Rows are points. To make a cloud, some directions were put in groups of two or more. Within a group, all points are equally far from the middle, so they leave a hole (a ring in 2 directions, a hollow ball in 3). The other directions are filled evenly. Then the cloud was stretched, turned, moved and blurred a little. How many holes are there, and how many directions does each take, smallest first?

Cloud:
[[ 63 -28  40]
 [ 95  58 -13]
 [ 66  -9  64]
 [ 47 -52  29]
 [-12   5  78]
 [  8 -12  28]
 [ 66 -26  33]
 [  6 -12 -32]
 [-25  64  31]
 [-46  -7 -53]
 [ 39  23  -7]
 [ -3 -40  21]
 [-39 -28 -33]
 [-57  12 -17]
 [ 71  27 -28]
 [ -3  31 -37]
 [-10 -61 -11]
 [ 67 -89 -22]
 [ 36 -30 -58]
 [ 15  -8  49]
 [ 38 -16  35]]
Holes: 0

Cloud:
[[-59 -36  30 -36]
 [-30 -13 -59 -27]
 [ -2  28  86  20]
 [ 25  -2  19 -49]
 [-21  55  76   1]
 [-56  15  52  56]
 [-74  33  62   4]
 [ 24  -8 -16 -51]
 [-66  31  72  20]
 [-80  28  33 -18]
 [-23 -28   4 -57]
 [-46   3 -61   6]
 [-74 -40  42  -8]
 [-15  26  40  66]
 [-27 -47 -52  20]
 [ 32 -18 -51 -26]
 [-44  20  20  66]
 [  6 -57 -47  13]
 [ -5  21  71  49]
 [-39  23  59  57]
 [-28 -73   1  21]
 [-16  60 -27  41]
 [-21 -34  18 -54]
 [ -2  81   8  -6]
 [ 35  35  19 -35]
 [ 21  31   8  59]
 [-34 -73  32   1]
 [-54  13  35  62]
 [ 22 -17  72   7]
 [ 25  21  51 -33]]
Holes: 2 (2, 2)

Cloud:
[[ -4 -21   1 -79]
 [ 49 -16  22  65]
 [ 22   5   5 -70]
 [-25 -19  61  20]
 [  1  44 -18  60]
 [ 30  42  34 -33]
 [ 40 -45  64  -1]
 [-41 -41  48  32]
 [-26 -24  61  25]
 [ 14 -22  31  77]
 [-57  13  23 -13]
 [-44 -57 -19  60]
 [  0  -5 -56 -38]
 [ 26 -46  47 -51]
 [ 32 -17  61 -34]
 [  3 -16  70  17]
 [-49  14 -54  19]
 [-68   8 -19 -28]
 [ 12 -76 -29  12]
 [-64 -49   3 -54]
 [-32 -87  15 -48]
 [ 10 -30  44  67]
 [ -2   0 -38 -63]
 [-10 -73 -44  17]
 [-49 -84 -12  36]
 [-43  -4 -65  -1]
 [ 47  39 -12 -29]
 [ 10 -95  17 -20]
 [ 29  65  11  -4]
 [ 29 -86  21  -7]
 [  1  62  17  -2]]
Holes: 2 (2, 2)

Cloud, 50 rows:
[[  4  71  15   1  78  35]
 [ 36  28 -81  -2  59  28]
 [ 24  21 -86  25  15  43]
 [-60  47 -44  13  -2  43]
 [  7  38  70 -55  23  63]
 [ 32   9  22  -1 -42 -41]
 [ 39  83  34  19  21 -28]
 [-25   9  12  64 -39 -30]
 [-42  12   1  77   6 -24]
 [-30 -17  27  40  25  41]
 [-56  38   8  41  55   7]
 [ 40  13  64 -33  36 -50]
 [-80  46 -40   8 -29 -23]
 [ -8  79 -17 -63  51  28]
 [ -6 -37  -1 -10 -18  43]
 [-45  14 -73  23  16  38]
 [  2  -9 -48 -47   1  -5]
 [ 22  31   7 -57 -22 -52]
 [ 63  27  38 -44  41  54]
 [-70 -14  19   0 -19 -82]
 [-11 -16 -11  -4  31 -85]
 [ 14  18  -8 -48 -26 -52]
 [-11 -47  33  32  14 -16]
 [-65  -3  37 -15 -57 -47]
 [ 10 -26  21 -11  22 -72]
 [-83  -9  52  -8   6 -69]
 [-22  -9 -56  58  51  17]
 [ 41  64  72 -10  -3 -32]
 [-46 -19  58  26 -30 -47]
 [-18  91  13 -72   1 -32]
 [-66  40  24 -71   1  14]
 [ 11  76 -25 -72  33   8]
 [ 12  53  39 -59   3 -75]
 [-38   2  80  15  25  11]
 [-25  44  58 -88   3  29]
 [-47  16  12  72  12 -18]
 [-11  93   0 -70   6 -24]
 [ 21  69  31  10  72  20]
 [-35  71  19  -3  77 -24]
 [-45 108   7 -27  -1 -32]
 [-74  10   6 -53   6  18]
 [-32  -3 -56  48  44  36]
 [ 56 -12  38 -30  54   2]
 [ 65  47  19 -41  -4  50]
 [-49   5  65  39 -27 -29]
 [  2  72  12   0  80  32]
 [-28 -15  13 -10 -50 -59]
 [  8 -14  -4  -6 -51  19]
 [-21   8  13  39 -63 -14]
 [-39  53  37   7 -52  36]]
Holes: 3 (2, 2, 2)

Cloud (80 x 8):
[[ -56   12  -42  -82   14  -17  -79  -28]
 [  33   14   13  -12  -39   -5   74  -13]
 [ -60   51  -25    9  -40   -7  107   12]
 [ -56  -38   30  -31   26  -16   30   31]
 [   9  -26  -41  -66  -17   24   33  -85]
 [ -17  -16  -47  -34    6  -70   -2  -32]
 [ -18   67    4   -7  -53   32  -29  -68]
 [ -63  -74   23   29    4  -21   60   16]
 [ -56   28  -57  -30   80  -57   -3   -6]
 [  38  -25    0   64   12   25   41  -13]
 [  17  -10  -65   10    7  -56   58  -26]
 [ -33    3   80    1  -28  -30  -80  -24]
 [ -18  -51   46   46  -29  -12   66   -6]
 [ -56   76  -35   32   30    1  -58  -45]
 [ -52   23   81   30  -34    1   23   -5]
 [ -38  -48    0   26    3  -37  -44  -64]
 [ -30   97   -8  -54   16   15   -9   50]
 [ -29  -19    5   -6  -75   40   14  -33]
 [  22    6 -107   -2   22  -11    1   -2]
 [ -60   30   33  -64  -55  -17   16   -9]
 [ -13   13   -8    0  -62   54   36  -94]
 [ -24   73    6   87   -5  -21  -36   39]
 [ -53  -27   73    6  -35  -10   53  -37]
 [ -32   66  -34   76   19  -11  -27  -19]
 [ -13   21  -35   78   -8   48   60  -25]
 [  12   74   -3  -37  -64    7  -26  -58]
 [  17   -7   10   32   39   39   57  -38]
 [ -53    7  -72  -18   17   -6  -52   58]
 [ -85   40    2   18   68  -51  -88   13]
 [ -84   62   38  -54   41  -20  -13    2]
 [  27   -4   26  -13   46    8   20  -34]
 [  11   19  -13    4  -66  -27   53   23]
 [ -82   33   22  -55    2  -83  -47    1]
 [  27   -5   25   -6   18    5   56  -58]
 [  29   23  -29   17  -27  -75   15   13]
 [ -33   23  -30   96   -1   14   60  -24]
 [   4   -3   13  -16   61   18   36  -31]
 [  37   -6   36   19   -1   21  -23  -65]
 [ -60   60   56   -5  -26  -14   52   21]
 [ -23  -34  -95  -18   27   39   32    4]
 [  21   64  -26   17  -69  -15   12   34]
 [ -80   15   16  -38    9    8 -106  -20]
 [ -65   34  -59  -32   16   72   33   -9]
 [ -18   83  -22   36  -13  -58   47   26]
 [ -23   71  -82   -5   49    3  -79  -29]
 [ -62  -30  -23   10   60  -43   28   48]
 [   5   24    7   42   41   42   31   -5]
 [  39   28  -62   -8  -20   39   63  -15]
 [ -29   45   -9    4  -51   15  -19  -93]
 [  37   24  -52   20   20  -36   54   18]
 [ -59   55   24   15   15   51  -34   13]
 [  20   53    6  -30   27   11   46  -25]
 [ -59  -15  -14  -15  -60  -15   88   11]
 [  -7   14  -49   36  -53  -29  -29  -43]
 [  52   70  -17  -49   -4  -37  -44  -37]
 [ -78   40  -27  -20  -11  -64  -16   72]
 [  26   33  -87    4   26   -1  -57  -56]
 [  35   63  -54   19  -23  -48   23    8]
 [  -4    9  -38   56  -50  -26  -34  -28]
 [ -56   71   18   66   -5  -48  -63   -2]
 [ -79   35    3  -31  -55   11   86   -4]
 [ -56   38  -26   34  -54   36   29    5]
 [   7   80   21  -40  -47  -25    7  -44]
 [  33   62  -18   -4   -1  -72   -5  -34]
 [  29  -18  -41   64   27   38   22  -12]
 [ -15    2   79  -20  -34  -37    6  -24]
 [ -17   76  -32  -32   43  -24   27  -57]
 [   2   33   38    9   -7  -26   37  -78]
 [ -95  -11   17   31   21  -77  -35    3]
 [ -67   -4   24  -55   63   -4   10   -6]
 [  -8  -33   30   28  -25  -47   51   30]
 [ -71   24   11   82  -18   -4   29   16]
 [  37  -11   30   40  -34   35   -6  -24]
 [ -43   45    5   -9   79  -10  -10  -48]
 [ -79   35    6  -56   64   -2   28  -28]
 [  10  -13  -47   -3  -44  -36   30   20]
 [ -61   66  -28  -89   42    0  -27  -15]
 [ -43   82  -52    6  -43  -42   -2  -22]
 [ -39   10    6  -34  -61  -19   19   44]
 [  29   88  -38   20  -11  -67    1   10]]
Holes: 3 (2, 2, 3)
